Rows are points. To make a cloud, some directions were put in groups of two or more. Within a group, all points are equally far from the middle, so they leave a hole (a ring in 2 directions, a hollow ball in 3). The other directions are filled evenly. Then the cloud was stretched, turned, moved and blurred a little. Count the holes, and give their numbers of directions, smallest first.
(in the rows, 128 means zero)

Cloud (14 x 2)
[[128  81]
 [117 165]
 [116  87]
 [153  91]
 [162 106]
 [125 171]
 [103 135]
 [115 162]
 [154 160]
 [162 107]
 [115  87]
 [104 108]
 [163 111]
 [104 145]]
Holes: 1 (2)

Cloud (19 x 3)
[[159 139 116]
 [150  69 134]
 [159 139 116]
 [119 164  97]
 [162 138 117]
 [136  73 134]
 [136  80 116]
 [172 112 114]
 [115  98 144]
 [142  72 153]
 [133 154  99]
 [150 102 104]
 [167 140 135]
 [145  67 145]
 [133  99  98]
 [113  96  96]
 [130  79 144]
 [127  92 101]
 [125 141  83]]
Holes: 1 (2)

Cloud (28 x 4)
[[103  77 112 113]
 [119  70 154 111]
 [136 149 150 174]
 [149 180 104 119]
 [126  84 114 105]
 [ 99 106 140 189]
 [152 107 131 147]
 [163 112 118 142]
 [149 174 148 105]
 [102 104 104  97]
 [127  84 120 126]
 [ 92 127 171 117]
 [175 127 162 119]
 [117  97 122 173]
 [ 98 127 173  94]
 [ 97 137 152  86]
 [138 159 150 169]
 [152  91 119  93]
 [142 150 103  94]
 [142 164 147 177]
 [ 94 132 166  97]
 [ 96 149 153 128]
 [116 103 131 178]
 [116 107 146 170]
 [103  73 134 143]
 [125 173 134 125]
 [106 123  97 112]
 [119 161 107 119]]
Holes: 1 (2)

Cloud (49 x 6)
[[ 84 129 103 165 119 122]
 [129 120 104  83 118 117]
 [114 152 163 144  96  94]
 [170 110 134 131  94  91]
 [102 113 162 182  86 120]
 [121 125 155 151 117 134]
 [100 133 130  93 122  96]
 [128 107 130  81  93 104]
 [ 90  90 119 132 108 144]
 [ 68  92 117 101  84 121]
 [196 100 160 107 105 128]
 [146 120  87 125 101 160]
 [112 196 136 126  99 131]
 [154  94 120 144 114 112]
 [ 84 148 142 105 137  97]
 [ 97 102 140 167  96  83]
 [ 79  95 149 214 113 111]
 [ 95 116 118 154 122 100]
 [119  87 131 168  75 106]
 [144 141 127  79 109 129]
 [ 87 172 138 129 126 156]
 [142  94 124 135 138 169]
 [ 75 139 108 161  97  73]
 [111 103 149 124 123 100]
 [142  89 126 136 127 192]
 [120 100 190 177 127  97]
 [ 99 115 128 159 101 117]
 [ 90 143 151 116 120 124]
 [113 137  88 112 114 144]
 [144 128 123  79  88 143]
 [138  95 179 113  91 120]
 [101 128 138  85  92 108]
 [171 135 143 145  90 149]
 [ 80 134 115 113 143 135]
 [144  97 148 140  70 125]
 [112 151  93 112 144 140]
 [ 89 148 146 140 126 107]
 [104 102 177 196 116  88]
 [116 142 105  95 158 100]
 [119 118 102 145 124 155]
 [117 116 118  94 135  99]
 [187 146 135 164  95 162]
 [106  85 165 141  89 111]
 [124  93 138 184 110 154]
 [148 103 149 107 129 156]
 [112 150 157 111 142 132]
 [119 144 114 148 111  78]
 [144 145 111 151 106 104]
 [186  90 146 179 138 146]]
Holes: 0

Cloud (88 x 8)
[[158 167 146 130 177 133 127 159]
 [121 126 130 142 175 113 129  94]
 [108 135  88 113 155 162  87  89]
 [149 184 183 171 139 104 120 119]
 [144 111 110 123 122  88  98 170]
 [138 120 141  99  95 122  88  94]
 [167  89 148 107 124  90  74 111]
 [130 138 109 137 152 108 155 109]
 [149 156 139 151  96  86 124 153]
 [141 127 144 115 143  88 133 139]
 [154 117  71 114 111 121 126  89]
 [116 110 141 110 131 100 118 160]
 [162 161 134 128 164 160 100 134]
 [156 140 188  97  70  81 107 153]
 [107 163 144  88  92  86  97  95]
 [164 166 202 107 140 123  80 120]
 [105 131 154 140 165 139 131  92]
 [119 132 127 143 151  88 136 136]
 [ 66  76  98  97 104 133  83  85]
 [114  73 111  90 129 134  57 108]
 [131 161 148  99 140 105 138 118]
 [121 104  93 153 132 111 105 141]
 [115 207 135 128  93 130 152  98]
 [151 142 112 124 109 169  98 109]
 [ 71 155 132  69  89 143  84 123]
 [155 122 141 107 150 159 106 115]
 [110 138 139 149 112 146 184  99]
 [114 134 134 109 159 127 138 127]
 [176 164 153 127 130  88 140 152]
 [121 148  94 104 159  94 106  97]
 [144 119  71 124 111 154 125  88]
 [ 84 108 101 164 154 125 127 145]
 [ 90 155 110 155  89 122 159  99]
 [ 96  84  71  82 130 114 127 132]
 [ 90 118 124 153 134 142  71 127]
 [124 162 129 102  69  87 130 132]
 [ 79 120  95 159 147 125 131 138]
 [190  89 103 147 138 164  93 123]
 [159 139 139 135 160 154 116 145]
 [114 175 156 118 152 111 132 114]
 [141 155 141 131 118 156  93 167]
 [135 121 104 147 167 155 123 135]
 [ 94 160 164 125 190 153 119 108]
 [114 123  63 122  77 110 109 128]
 [114 128 111 115 184 109 106 156]
 [123 154 108 148 185 116 134 103]
 [ 92 128 114  98 151 158  77 105]
 [110 122 127 130 205 109  89 147]
 [147 137 110 150 137 177 122  98]
 [131 188 158 124 105 119 137 105]
 [ 69 165 170  89  91 170 101 105]
 [121 155 143 148 116 128 176  75]
 [134 116  94  97 154 111 111 130]
 [163 126 131 116 130 138 137  89]
 [117 143 158 145 156 130 124 130]
 [143  96  99 137 147 118  85 125]
 [132 126 115 118 149 141  41 145]
 [136 110 127 109  95 123  65 158]
 [128  93 127  78 103 121  59  98]
 [116 147 114 108 125 128 116 108]
 [ 91 129 160 116 150 150  51  89]
 [128 144 100 136 155 171 102 100]
 [140 135 127 167 115  74 129 131]
 [119  94 142 106 119 105  71 162]
 [137 121  90 180 144  80 153 140]
 [146 156 128 148  92  99 133 148]
 [ 92 108 144 113 133 142  85  82]
 [107 166 115 147 157 117 152 130]
 [165 129 120 126 139 128 125 185]
 [125 168 113 144 146  76 138 150]
 [136 115  79 138 162  93 111 118]
 [108 144  67 111 111 126 139 158]
 [146 116  89 153 163 138  96 146]
 [ 75  89  73 115 139 114 159 106]
 [129 183 132 172 153 100 164 139]
 [158 124 141 165 181 151 140 112]
 [169 141 148 129 128 159  83 152]
 [143 142  75 122 102 106 191 124]
 [115 132 103  95  71 121 106 101]
 [138  94  99 111 110 124 105 103]
 [112 146 132 106 162 106 145 118]
 [154 165 149 135 157 124  87  99]
 [ 97 154 150 115  85 190 116 107]
 [126 164 160 147 143  92 122 116]
 [153 130 177 135 147 133 121 144]
 [ 85 155 118 157 152 143 148 137]
 [117 162 124 105 127 149 149 148]
 [157 138 175  91  95  77  75 120]]
Holes: 0
